Each row of a before or after table is a point. One or more steps were done to the points. Then noise was added and the rows were shuffled. The steps act on columns, c1 being the first. Name the steps. A step turns or swaps two columns, mirrors them in a line or flattens them onto one, adds a multiple of one to another, or multiplies or shifts one. Angles are multiples of 10 degrees, from the lower column toward the higher: turns from -170 to 170, lines from 10 to 170 but not 90. Use the fewest steps. Two steps may share a column if one is a turn and the other turns, adds or multiplies; they go together, in the order done. Otherwise the lowest column goes first.
In the rows, 128 means zero.

Before (10 x 3):
[[135  87 187]
 [131 101 190]
 [115  84 158]
 [112  85 140]
 [172  96  81]
 [125 105 109]
 [106 205 120]
 [ 85 146 132]
 [ 98 109 110]
 [108 107  89]]
After (10 x 3):
[[120 107 104]
 [101 139  87]
 [107 160  85]
 [ 98  90 106]
 [132 187 102]
 [196  84  96]
 [ 59 135 144]
 [ 93 123 206]
 [141 186  85]
 [ 82 108 111]]
Steps: multiply c1 by 1.6; swap c2 and c3

Before (14 x 9):
[[149 142 110 158 163 208 103  88 129]
 [150 151  97 137 140 156 107  36  85]
 [ 67 152 122 107 158 139 121 132 164]
 [147 190  81 131  73 171 120  59 104]
 [ 89 111 121 106 153 133  50 117 175]
 [178 180 139  83 117 105 140 142 161]
 [ 96 147  94 112 167 123  82 156 127]
 [164 214 153 103 156  98 154  65 143]
 [ 84 127 141  42 114 120 105 149 127]
 [131 192 183 109  82  87 130 139 137]
 [154 154  91 174 134 140 121  41  93]
 [142 124  48 150 144 173 103  57 114]
 [ 87 141 118 112 163 164  55 113  96]
 [ 87 114 157  86 130 103 130 138 114]]
After (14 x 9):
[[143 115 125  99 100 154  76 129 108]
 [154 119 118 159 127  35 107  99 159]
 [115 112 141 161 101  90  88  46 126]
 [ 77 147 171 101 133 143 142 150 172]
 [159  82 183  76 122 135 127 153 118]
 [102 182 184 117  92  69 144 152 155]
 [117 163 206 113 174 140 143 170 131]
 [179 112 153 105 120 115  49  92 118]
 [146 101 163  35 154 151 110 135 145]
 [146 121 125 187 117  36 116 115 142]
 [139 158 111 151 182  52 137  84 150]
 [131  91  79 154 119  67  96  86 129]
 [109  83 151  79 132 113  48 125  88]
 [123 125 150  75 101 129 111 119  77]]
Steps: turn c1 and c9 by 120 degrees; turn c4 and c9 by -30 degrees; shift c2 by -30; shift c3 by 30; mirror c5 and c7 in the line at 100 degrees; turn c6 and c8 by -90 degrees

Before (13 x 14):
[[ 98 124 124  89  97  90  67  74 124 132 168 162 125 171]
 [201 115 127 181  90 151  87 120 129 105 112 150  83 112]
 [ 92 131  90  99 158  62  85 116  53 156 163 168 167 138]
 [ 84 122 119 102 170  97  94 139 130  89 211 179  96 155]
 [140 114 165 207  98 176  98 105 130 117  96  72  80 102]
 [112 129 105 155  98  87  80 177 192  91 139 122  95 112]
 [ 97 131 127 118 114 130  84 153 146  90 199 169 181 156]
 [154  98 177 117 115 118 100 140 148  93  99 122 108  95]
 [ 80 112  85 111 170  89 125  65 115 143 124 200 168 156]
 [134 183 141 143 100 155  94 125 132  88  83 133  84  94]
 [153 144 197 205  69 126 130 102 127 134 107 148  86  84]
 [171 165 139 141 129 114 117 121 166 112 151 102 113 128]
 [160 122 142 160  76 172 118  81 138 141 122 120  86  33]]
After (13 x 14):
[[150 128 195  67 132 126 183  86 114 220 101 147  86 103]
 [158 126 144  95 118 170 180  33 135 151 128 120  84  80]
 [133 133 144 143  92 151 158  95 132 207  57 133  85 125]
 [ 96 149 130 164  82 130 143 153 145 171 180 167 181 154]
 [ 83 148 118 174  92  96  87 154 132 154 196 176  98 135]
 [ 95 139  77 133  87  62  97 138  61  45 150 170 166 117]
 [ 81 122  83 129 125  87  86 159 122  80 134 201 170  68]
 [154 110 178 159 100 118 140  94 138 169 125 120 108 140]
 [ 99 136 123 156  67  91 160 173 124  74 162 161 125  76]
 [202 120 126 101  89 152 164 112 129 232 124 154  84 119]
 [116 129 118 132  77  87 158 114 196 220 135 123  96 176]
 [143 115 164  76 102 181 158 103 125 246 112  73  81 103]
 [172 144 145 130 116 115 129 130 162 169 123 102 112 120]]
Steps: turn c2 and c11 by -40 degrees; multiply c2 by 0.4; turn c3 and c9 by -10 degrees; turn c4 and c10 by 140 degrees; multiply c10 by 2; turn c5 and c7 by -90 degrees; swap c8 and c14

Before (11 x 32):
[[134 200 161  82 104 196  85 166 150 130  69 149 109 139 161  97 218 117
  152 125 138  83 131 102 150 174  96 160  95 112 177 106]
 [129 126 142  83 169 132 166  93  73 142  88 108  90  81  97 163 206  80
  193  85  87 163 160 142  78 104  79  82 144 168 132 148]
 [206 144  67  83 153 124  83  89 148 133  78 112 193 137 179 181 121  65
  129 196  95 115  82 116 109  97 132  78 165 127 142  55]
 [151 107 100  68 141 183 140 165  99  86 102 167 166 133  94 153 136 149
  109  97  97  72 156  79 117 173 108 109 119 142  99 126]
 [144 114  67 123 141 129 172 131  71 196 153 201 148 128 185 176 111  77
  156 184  75 104 109 115 150 184 180 158 133 127 138  73]
 [158 131 100 119 194 196  68 168 123 192 156 149 125 190 121 143 198 172
  189 180  96 174 174 178 171 130 144  82 110  67 125 145]
 [112 151  98 123 120 136  98 150  93  94 157  92 173 158 169 173 142 104
  147 164 178  78 169  98 117 131 164 102 154  84  86 162]
 [132 199 142 106 194 138 107 126  61 154 113 128 117 192 116 156 110  89
  104  91 125 181  93 111 118 117 160 178  86  77  85 138]
 [174 130 111 141  86 126 119 111 150  94 150 136 123 142  95 169 108  88
  189 159 171 143  93 139 121 160 111 127 181 171 180  88]
 [172 116 101 143  88 107 119  70 141  93 130 169 175 144 131 135 211 157
  118 145 155 107 107  97 109 137 124 149  84  68  71  67]
 [183 110 154 138 100 155 109 100 155  97 144 136  95  88 171 106 137  88
   86 124 147 159 104 136 182 114 106 159 181 156  69  60]]
After (11 x 32):
[[135  49 163 164  99 194  83 169 120 134  66 146 108 142 163  99 220 121
  130 136 140  87 159 103  95 175  98 152  95 113  80 109]
 [149 150  99  83 141 184 141 160 108  84 106 167 171 133  95 153 136 152
   93 135  94  73 143  85 144 171 110 109 117 139  77 121]
 [115 123 103  83 122 131  97 154  86  99 160  96 172 154 169 178 141 101
  168 135 175  78 100  98 137 130 161 102 160  89 115 164]
 [186 148 155  83  98 155 109  99 160 100 151 141  95  87 172 104 137  86
  107  63 151 161 141 135 113 112 110 163 180 161 169  66]
 [129 145 142 112 169 131 172 100  76 141  85 105  89  76  90 161 211  75
  109 217  87 163 131 139 119 106  82  79 148 164  80 148]
 [170 126 111 188  87 124 119 110 143  96 150 132 127 143  93 170 105  89
  180 171 169 136 144 142 102 162 112 125 179 171 136  84]
 [128  81 142  92 196 140 102 127  42 160 110 132 117 196 119 160 109  89
   78 127 130 179 160 119 143 118 162 178  90  75 145 137]
 [134 157  71 138 132 124 171 128  80 196 152 194 148 132 189 174 114  76
  197 124  68 104 149 110 105 184 175 148 135 121 134  74]
 [164 124  99 119 191 191  68 167 120 192 155 147 128 192 117 142 197 175
  198 125  88 171  93 179  63 134 142  84 106  71 100 145]
 [174 130  99  90  89 111 119  73 148  91 132 170 179 143 125 132 214 157
  138 127 153 107 135  93 159 146 124 150  84  67 173  67]
 [199 107  62 140 155 130  82  87 133 137  79 111 194 133 178 182 124  62
  199 118  97 113 195 115 154  96 134  76 162 124 118  55]]
Steps: mirror c2 and c9 in the line at 100 degrees; turn c4 and c23 by -140 degrees; turn c4 and c31 by -110 degrees; turn c19 and c20 by -70 degrees; turn c20 and c25 by 140 degrees

Before (10 x 64):
[[185  78  71 163 171  68 154 155 153 174 161 131 184 143 130 145 166 118
  169 195 151 145 110  82 149 165 150  96  76 137 109 159 174 174  88 150
  134  91 162 149 123 127  96 115 117 163 101 182 141 126  79 147 151 151
  126 195 159 125  88 126  84 109 129 160]
 [104 142 126 103 130 139 153 130 133 109 103 128 118 122 113 177 104 129
  106 139 137 119 140 152 109  88  94 156 136 140 171 107  94 149 105 122
  146 172  94 144 140  79 156  90 168 107 158 144 122 145 144 107  95 121
  132 110  91  87 151 167 166 149 141 173]
 [158 145 136 133  99 134 171 185 142 161 133  91 116  68 148  89 111 175
  133 140 126 193  72 128 184 100 117 178 145 108 178  70 152 139 137 126
  161 108 112 104 162  74  93 162 175  71 169 164 164 113 103  75  89  97
  127 167  83 180 133 150 131 149 152 128]
 [130 150  60 143 188  83 162 152 193 159 117 125 172 141  84 139 152 122
  143 133 127 146  92 131 141  86 158 140  76 106  91 198 137 159  66 123
  141  85 196 164 117 121  82 137 123 160 124 126 130 117  99 110 155 168
  138 128 168 147  96 141 117  89 176 189]
 [ 78 143 131 116 120 155 119 116 110 102  63  88 149 100  79 178 104 137
  108 119 113 152 137 123  67 122 105 128 121 175 132 124  87 174 123  92
   98 138 122 115 125 125 168  94 126  88 142 154  91 172 155 130 128 121
  140 106 103  69 138 178 132 157  92 134]
 [146 142 143 100 135 132 196 139 136 141 141  85 105  95 121 140  92 191
  127 161 142 171  64 151 170 104  94 172 116 110 155  91 124 157 159 122
  127 125  83 101 146  82 112 141 153 126 176 155 152 107  76 108 127 107
  138 101 113 180 179 155 181 179 168 113]
 [136  51 106 128 150  96 125 135 167 157 134 151 145 116 183  74 147 116
  165 180 130  90 121 104 137 160  99 130  93 137 111 168 160 201 125  99
   78 125 154 119  70 137  84 128 112 156 122 249 102 194 121 131 175 139
  116 165 128 102 128  76  83 105  75 107]
 [ 89  96  99 113 171 145  87  91 117 153  78 159 182 117 185 112 166  99
  165 148 130 117 173 115  87 148 135 101 149 156 104 132 132 203 126 111
   63 125 136 149  92 134 120  76 101 164 124 202 119 183 115 105 189 138
  120 138 114  89 129 112 129 129 101  95]
 [102 150 143  85  85 144 135 162 130 132 133 106 110  62  81 140  99 165
   83 140 153 161 120 140 143 110  95 155 131 121 158 133  92 103 117 151
  126 129  75 105 163 105 139 155 173 125 145 132 150  77 114 109  94 111
  134  77  69 136 160 188 201 155 165 127]
 [ 84 157 123 114 117 190 123 124 138  89 104  98 122 129  68 179  84 118
   71  80 152 151 144 184  88 124 107 122 116 154 155 143 100 177 120  99
  145 159 102 127 128  91 145 143 119 126 161 126 150 128 144 106 160 127
   96  83  91 118 137 127 163 156 158 153]]
After (10 x 64):
[[127  51 106 130 149 116 140 139 162 155 136 148 143 112 182  77 147 111
  101 185 132  94 119  93 135 158  97 130  93 139 109 167 157 198 126  48
   76 126 155 118  71 138  84 122 119 156 122 247 165 190 117 133 177 138
  116 165 132 101 126  77  88 104  70 111]
 [167 140 132 119 122 124 119 117 110 104  58  92 154  97  80 179 102 142
   51 120 113 152 140 120  69  93 105 122 122 174 133 122  88 174 126  71
   98 142 122 112 124 125 168 170 122  86 139 152 157 172 153 130 134 119
  143 106 105  60 136 184 134 164  95 133]
 [190 100 102 113 169  93 135  93 116 154  77 165 177 123 191 114 164  94
  129 150 133 113 170 112  91 120 138 105 144 155 106 129 127 199 119  69
   62 120 134 149  94 130 120 156 100 163 131 199 139 184 114 104 188 138
  121 144 119  86 132 116 126 130  95 125]
 [170 145 123 107 134 153 119 131 127 109 102 127 119 126 117 183 108 125
   97 136 136 121 146 146 111  96  95 154 141 139 178 106  95 150 106 129
  149 172  98 148 141  76 154 143 172 105 155 146 119 145 140 110  90 119
  131 112  89  85 146 167 167 148 140 139]
 [117 154  58 141 190 184 112 151 192 153 118 130 174 137  83 132 150 130
  132 138 125 153 103 133 137 146 160 141  79 107  95 198 140 159  70 101
  149  91 197 158 116 122  83 127 130 162 125 129 134 115  99 113 152 164
  143 128 169 148  94 142 116  90 174 149]
 [118 158 129 114 116 101 116 125 141  90 108 100 123 134  69 182  91 119
   43  82 154 152 143 185  87  88 112 121 110 159 157 140 105 179 127 110
  151 159 104 126 131  94 142 173 117 130 164 125  92 126 144 105 160 127
   91  89  97 121 136 130 163 158 157 148]
 [ 98 146 138  84  80 137 131 159 136 134 134 106 110  65  82 144  99 160
  132 140 152 162 124 143 138 116  97 155 136 119 156 135  91 108 119 198
  129 134  78 104 164 105 133 162 175 125 149 132  99  77 112 104  97 116
  133  76  65 139 164 188 199 160 165 127]
 [135  77  63 164 168 127 125 159 150 170 164 130 179 137 128 149 164 122
  192 195 148 151 110  85 144 199 149  95  74 140 108 162 175 174  89 142
  139  89 163 150 123 123  95  69 115 165 110 182 140 132  75 143 153 146
  123 194 165 123  85 117  88 110 126 141]
 [ 94 142 137 129 104 147 145 180 139 163 135  90 113  66 146  84 112 173
  132 143 125 187  75 124 181 125 116 177 146 110 179  72 153 142 142 121
  159 107 108 107 161  72  84 105 178  70 167 168  87 118 106  77  93  96
  127 166  86 182 133 150 131 150 149 101]
 [112 143 149 107 137 143 169 139 138 143 141  86 106  96 127 137  98 195
  116 164 141 172  64 150 176 125  97 182 116 102 158  89 122 151 155 115
  126 123  85 102 149  82 106 111 153 131 173 158 100 110  68 106 126 108
  136  95 111 184 182 149 178 178 167  82]]
Steps: mirror c1 and c44 in the line at 130 degrees; turn c6 and c26 by 120 degrees; turn c26 and c49 by -160 degrees; flatten c7 and c64 onto the line at 130 degrees; multiply c36 by 2.5; turn c19 and c36 by -40 degrees

Before (8 x 64):
[[128 104 144 163  99 114  59 145 116 155  65 193 112  84 184  19 123 101
  178 207 125 110 155  73  98 148 146 160 170 128 179  96 102 149  70  71
   80 100 121  35 139 178 177 155  37  79 199 240 153 233 109 130 134  43
  165  69 165 196 205 128 188 102 201  71]
 [102  98 149  65 170 151 157 193 117 159 165 137 202  93 177 110 145 122
  155  69 140 116 133 138 140 108 135 127 122  70  75 111 111  93 171 180
  103 156 121 126 169 120 166 119 173 184  50 148 145 122 110 153  61 159
   99 147 156 119 111 115 119 119  83 123]
 [136 126 138 110 140 113 110  99 154 128 180  81 124 148 125 129 181  80
  155  92 141 128 145 162 136 140 133 152 165 105  79 110 153 123 180 157
   99 146 156 149 130 127 130 134 115 178 121 129 120 103 142  98 103 137
   88 101 139  54 133 100 111 151 149  97]
 [ 82 140 134 181  92 146  52 136 163 113  69 163 141  38 166 114 109  86
  184 199 109 105 126  99 175 158 149 185  66 127 186  87 120 205  76  69
  116 143 104  13  65 142 181 138  73  69 193 247 115 187  74 139 107  13
  145  81 138 141 177 169 194 128 168 117]
 [116  94 101 119 152 133 130 141 122 151 158 149 127 194 129 176 142 122
  166 146  97  83 112 130 134 108 123 142 153  84 124 105 170  90 207 179
  101 137 105 158 144  84 104 120 181 131  98  99  61 130  80  91 111 118
   63 161  68  95  78 100 124 120  87 110]
 [123 108 134 124 161 109 126 126 112 188 193 131 153 171 107 170 163  75
  154 119 166 109 147  65 175 106  92 108 169 156 115  99 164 115 131 141
   90 178 124 161 100 107 130 106 128 153  98 142  96 118 117 156 107 155
  108 159  54  64  97 144 110 128 119 141]
 [154 135 112  75 157 145 169 133  65 108 218 176 146 138  97 124 168 150
  165 135 163 122 164 149 142 177 115 142 150 119  98 127 135 106 142 174
  102 136 121 108 132 131 151 127 161 191  86  80 171  98 151 146  81 119
   96  91 176 117  98 140 121 123 111  88]
 [146 103 103 148 137 160 116 182 141 162 158 149 122 149 117 140 143 127
  164  69 105 101 131 126 168 120 154 119 137 106 130 109 129 121 140 146
   80  85 128 113 113 118 133 128 117 144 153  95 127 148 103  70  77 166
  110 160 134 108  83 140  59 140 114 123]]
After (8 x 64):
[[127 102  87 162  98 115  56 149 118 153  66 195 114  84 182  19 121 100
   69 206 128 106 157 165  98 149 143 118 114 128 176  98 102 150  70  74
   80 100 138  36 140 180 178 100  36  75 198 237 154 231 108 131 133  43
  166  70 158 196 205 127 187 102 202  71]
 [101  96 116  65 172 150 154 192 114 161 166 136 205  92 176 109 148 118
   99  69 137 116 133 111 139 109 134 113 124  70  76 109 112  95 172 184
  106 154 130 127 174 118 171 139 174 184  50 149 145 121 111 153  62 160
   99 147 120 119 112 116 117 119  84  99]
 [137 125 137 110 142 112 107  98 150 130 177  82 123 148 124 127 180  80
   85  94 138 126 143  93 139 139 134 160  86 103  79 110 153 124 177 153
  100 146 100 147 132 127 128 119 115 177 124 129 118 105 141  95 106 139
   86 101 150  54 132  99 111 154 145 101]
 [ 85 139 109 181  92 146  53 134 163 114  69 161 141  41 165 115 108  87
   99 197 111 105 125 148 173 160 148 162 216 132 186  86 117 205  79  68
  117 137 152  14  64 142 178 123  72  70 190 250 117 185  72 142 104  10
  144  80 135 140 181 169 192 128 167 115]
 [113  96 150 117 151 135 132 141 120 151 158 147 129 195 132 179 144 122
   87 145  95  84 109 140 136 108 124 167 117  84 126 104 168  89 207 178
  102 138 147 158 143  86 103 137 183 129  99 102  60 131  84  94 110 121
   62 164 175  95  82 101 125 121  90 171]
 [120 109  88 125 158 106 125 127 112 189 194 131 150 173 105 173 161  74
   86 120 168 112 148 177 175 108  91  74  95 160 114  97 166 114 130 140
   92 178 127 163  98 106 133 147 129 156  97 143  94 116 121 157 109 159
  109 159 152  67  99 149 111 130 120 199]
 [154 135 155  78 156 146 166 134  64 111 217 174 149 135  97 125 169 151
   82 134 162 118 161 117 142 176 118 170 105 121 100 128 137 108 145 176
  102 141 134 110 132 128 152 128 162 193  85  81 171  98 155 143  80 115
   96  88 139 115  97 139 120 122 110  68]
 [147 105 148 146 137 160 112 178 143 161 160 149 121 147 118 143 145 129
   91  68 104 101 131 143 168 122 153 138 125 109 129 113 132 122 143 148
   80  86 128 114 110 121 133 126 117 144 152  94 128 147 106  76  80 166
  111 162 127 105  83 140  60 138 114 118]]
Steps: turn c3 and c24 by -150 degrees; add 1 times c3 to c28; add 0.3 times c46 to c29; turn c19 and c29 by 160 degrees; turn c39 and c44 by -170 degrees; mirror c57 and c64 in the line at 120 degrees

Before (8 x 64):
[[168 145 136 124 198 160 139 144 173 180 132 130 177 112 157 137 148 161
  119 112 121 165  94 121 127 142  70 104 183 109 105 172 157  81 138 168
  141 167 131 140 140 148 157  78 116 164 120 182 109 136  94  99 122 131
   83 131 147 104 156 138 127 153 122 115]
 [163 134 144 131 124 159 134 114 125 126 145 162 103 193 118  96 104 122
   85 150 152 166 114 110 127 159 120 167 178 116  93 130 164  81 199 131
  154 100  61 142 119 143 111  96 113 163  91 125 159 193 134 140 104 155
  118 158 152 171 135 127  88 172  92  82]
 [ 95 133 152 135 141 153 160 134 130 120 119 151 137 116 123 121 128 160
  171 108 135 101  89 140 151 159 115 126 103 189  99  94 147 157 175 140
   94 123 145 118 196 165 101 139  93  84 172 150 173 136 126  77 181 112
  132 131 124 167 139 191 120 128 100 108]
 [113 102 102 157 140 131 137 189 172 117 140 133 111 127 119 165 151 170
   86 126  71 109 151 171 159 138 158 117  96 187 125 171 138  83 190 143
  141 135 119 127 141 132 126 150 100  94 166 127 132 104 139 145  93 111
   90  94 113  95 106 172  87 127 139 106]
 [118 123  77 132 117 125  99 144 105 116 136 166 137 142  80 114 153 146
  164 145  93 110 151 114 157 121 154 146 111 169 125  85 166 169 114 152
   92 112 142 160 120  89 110 114 139 122  83 101 162 131 145 104 162 127
  130  88 160 165 120 184 131 174 151  84]
 [107 157  85 163 136 174 124 170 113 114 171  86  91 117 136 157 144 157
  143 157  80  96 163 159 178 116 140  97 115 111  90 130 115 143 167 101
  179 156  98 143 187 162 112  59 121 150 156  91 166 163 180 104 141 176
   90 176 145 150  80 103 104  96 104  82]
 [105 143 164 149 158 155  78 175 100 169 131  86 100 178  92  87 156 108
  148  99 105 139 133 116 106  92 115 130  94 118 179 106  76 170 137 120
   96 110  62  87 135  92 133 118 141  93 140  99  85 184 159 143 146 178
  139 135 151 135  85 108 114 142 153 128]
 [186 144 149 153 188 100 145 116 108 117 140 139 141 187 153 156 101 107
  175 104 126 171 167 143 144 119 151  81 124 110  87 126 128  96 106 126
  112 144 135 118 177 150 167 130  99 129 111 170  95 133  91 121  92 158
  147 152  98 101 106 168 137 117  62 130]]
After (8 x 64):
[[167 148 134 123 199 162 141 144 172 170 133 129 176 113 158 136 151 158
  158 111 122 165  96 209 126 140  70 105 183 109 103 173 155  82 141 170
  141 166 134 142 116 152 115  80 115 164 117 180 110 135  96  98 124 111
   83 128 151 105 156 127 125 152 125 116]
 [183 143 148 153 189 101 144 117 107 108 140 138 145 184 152 158 105 106
  138 105 126 175 167 138 145 171 148  85 125 114  86 124 130  93 107 127
  113 144 130 118 143 155   5 129  79 128 110 168  95 135  90 121  90 143
  148 151  97 100 108 128 140 117  62 131]
 [105 147 167 148 157 152  75 177 100 167 126  86 101 173  93  84 158 109
  126  96 103 136 132 183 104 128 115 132  96 119 180 105  76 168 135 122
   97 109  63  88 167  90  85 116 152  93 141 101  82 184 158 144 144 156
  138 135 148 137  84 126 115 142 151 128]
 [112 103 102 156 139 130 136 191 174  94 140 134 108 126 121 165 151 170
  149 126  74 107 149 203 158 141 158 117  95 187 125 171 132  85 188 146
  140 135 116 127 121 132 201 152  78  96 163 124 132 106 137 148  91  91
   90  96 115  93 103 136  89 126 140 107]
 [117 120  79 133 117 122  99 142 105 128 136 164 137 142  81 116 154 146
   96 147  91 109 148  71 157 118 156 150 106 166 126  86 163 169 113 150
   91 111 143 161 133  91  84 115  95 126  84 100 160 133 147 104 159 106
  129  84 157 166 119 176 132 174 152  85]
 [163 132 146 130 127 158 135 110 125 139 146 163  99 197 117  93 104 121
  135 152 146 164 112  80 130 123 119 170 178 115  88 129 167  81 198 132
  156  97  61 142  99 144 219  95 122 165  89 124 159 195 131 139 102 133
  122 162 150 171 137 116  88 170  87  82]
 [ 96 133 151 135 140 152 160 131 131 116 118 148 137 115 122 126 129 161
   83 110 136 100  89 143 152 201 112 128 102 186 100  95 145 158 174 140
   96 122 149 118 107 164  82 141  54  83 169 147 173 135 126  73 182  91
  135 127 128 168 141 143 121 123 100 104]
 [110 156  87 166 134 177 126 169 112  97 173  87  91 119 136 155 140 153
  106 158  81  95 163 170 177 183 139  96 112 114  91 130 113 141 166 101
  181 155  96 144 149 160 117  62 143 148 151  90 168 163 179 100 142 156
   92 176 146 150  77 107 104 100 103  80]]
Steps: turn c10 and c24 by 40 degrees; multiply c24 by 3; turn c19 and c43 by -120 degrees; multiply c43 by 2; turn c26 and c41 by -80 degrees; turn c45 and c60 by 50 degrees; shift c54 by -20
